Each row is a point. Each copy is the shape, with its points in the same order, turned, moved and blurred by noise. Say if it was mirrored as well.

Shape:
[[-29 -44]
 [ 18 -16]
 [ 47  42]
 [ 37 -39]
 [-27 -27]
 [ -3 -18]
 [-57   1]]
Copy 1 (7 x 2):
[[-53  29]
 [  6  14]
 [ 48 -29]
 [ 14  52]
 [-45  16]
 [ -9  17]
 [-60 -21]]
Copy 1 is: mirrored
Copy 2, 7 rows:
[[-21 -45]
 [ 10 -14]
 [ 36  47]
 [ 39 -33]
 [-27 -25]
 [-14 -13]
 [-59  -8]]
Copy 2 is: only turned

Shape, 9 rows:
[[ 49 -24 -25]
 [-18  20 -58]
 [ 56  12  -9]
 [-31  19  27]
 [ -8 -21   9]
 [  0  -2  25]
 [ 37  15 -22]
 [  2 -17  14]
 [  5  -8  15]]
Copy 1, 9 rows:
[[ 59 -16   0]
 [ 22  60  31]
 [ 36  -6 -32]
 [-46   4  10]
 [  0 -18  31]
 [-18 -20   5]
 [ 36   6 -17]
 [ -6 -25  19]
 [ -4 -18  11]]
Copy 1 is: mirrored
Copy 2:
[[ 36 -39 -32]
 [ 30 -13  53]
 [ 43   1 -36]
 [-34  28   9]
 [-24 -17  -7]
 [-20   6 -19]
 [ 39  -1 -16]
 [-18 -14 -17]
 [-13  -3 -16]]
Copy 2 is: mirrored

Shape:
[[ -2   7  -7  -1  13  -1]
 [-16 -23 -10  -5  13  34]
 [ 18   5 -12 -14 -15  -9]
 [ 38  -9  -9  -4   2 -11]
 [  8   4  -1 -45 -53 -11]
 [ 10  -2 -11 -16  12 -13]
 [ -1   3  20  -1  15  -1]
 [-22   2  -4  -8  11  32]
 [-14   1  -5  -5 -31  -4]
 [ -6   5  18  -4  15  -2]
 [ 11   0  19  -3   0   8]
 [-21 -12  -9 -20  -8  -2]]
Copy 1:
[[ -4   3 -14 -10   9   4]
 [-13  -6 -12 -34   5  43]
 [ -7 -20   5  11  -5  -5]
 [ 21 -26   0  11   9   2]
 [-26 -31  40   7 -32  -9]
 [ -1 -17  -6  -7  14  -9]
 [ 12  15   8 -15  14   3]
 [-27  18  -3 -23   8  32]
 [-13  -6   2 -14 -33  -1]
 [  4  19   9 -19   9   6]
 [  9   6  16  -6   4  13]
 [-19 -13   1 -29  -9   2]]
Copy 1 is: mirrored
Copy 2 (12 x 6):
[[  3   5  -2  -6  12  -8]
 [-16 -27  -4 -12   8  19]
 [ 27  -3   0  -5 -13 -22]
 [ 36 -18   8  -3  11 -26]
 [ 21  -6  10 -15 -60 -33]
 [ 12  -6  -4 -16  10 -27]
 [ -6   5  23  -5  15 -13]
 [-17  -2   0 -15   2  22]
 [  0  -1  -2  12 -30 -13]
 [-10   7  19  -8  12 -13]
 [  7  -3  28  -3   3  -7]
 [-15 -12  -9  -9 -17 -16]]
Copy 2 is: only turned

Shape (11 x 8):
[[ 20  14 -18 -16 -19 -24  -1 -18]
 [ 26 -12  -2 -25   1   5   0  -8]
 [-10  -4 -10   5  19  -4   5 -11]
 [ 23   9  -8   8 -21   4   0   3]
 [-27  10  30  15   4 -22   1  22]
 [-22 -11 -17   7 -10  -3   6  60]
 [-45 -16  -9  -4  -1   6  14  -9]
 [ 15 -19  -9  12 -13 -20  -1 -21]
 [ 28 -21  -4   9 -14   6  10 -12]
 [ 17 -12  14  12 -10  -6  42 -11]
 [ -3 -15  10  -4  -1   1  -1 -13]]
Copy 1 (11 x 8):
[[ 37  18   0  -7 -11  -8  -8 -33]
 [ 25 -21   4 -25 -16  -5   0 -12]
 [ -9  -7  -4  -4  11   2   6  -9]
 [ 20   6   4   8 -25 -15  -2  -3]
 [-18  11  42  10  21  -8  14  15]
 [ 11  13   8   8   7  21   5  55]
 [-15   0   3  -8   0  36  29   1]
 [ 27 -17   9  15  -7  10   2 -25]
 [ 24 -26   1   9 -23  -4   7  -7]
 [ 18 -22  10  10 -16 -13  43 -11]
 [  0 -15  19 -10 -11   8   9 -10]]
Copy 1 is: mirrored
Copy 2:
[[  6  19 -35 -21 -10  -9 -12  -6]
 [ 23  -9  -5 -19   8   1 -12   1]
 [-12   9   8  -1  20 -11   6  -8]
 [ 13   6 -22   8  -8  12  -3   5]
 [-26  16  22  12 -11 -17   4  40]
 [ 16  -2  25  35 -35 -32  21   6]
 [-22   1  30 -13 -10  -6  29 -17]
 [-17 -14 -25  -5   1  -4  -9  -8]
 [  5 -24 -22  -1   5  12   1  -2]
 [ -7 -18 -23 -10  10   5  29  24]
 [-12  -7   8 -14   3   5  -4   4]]
Copy 2 is: mirrored
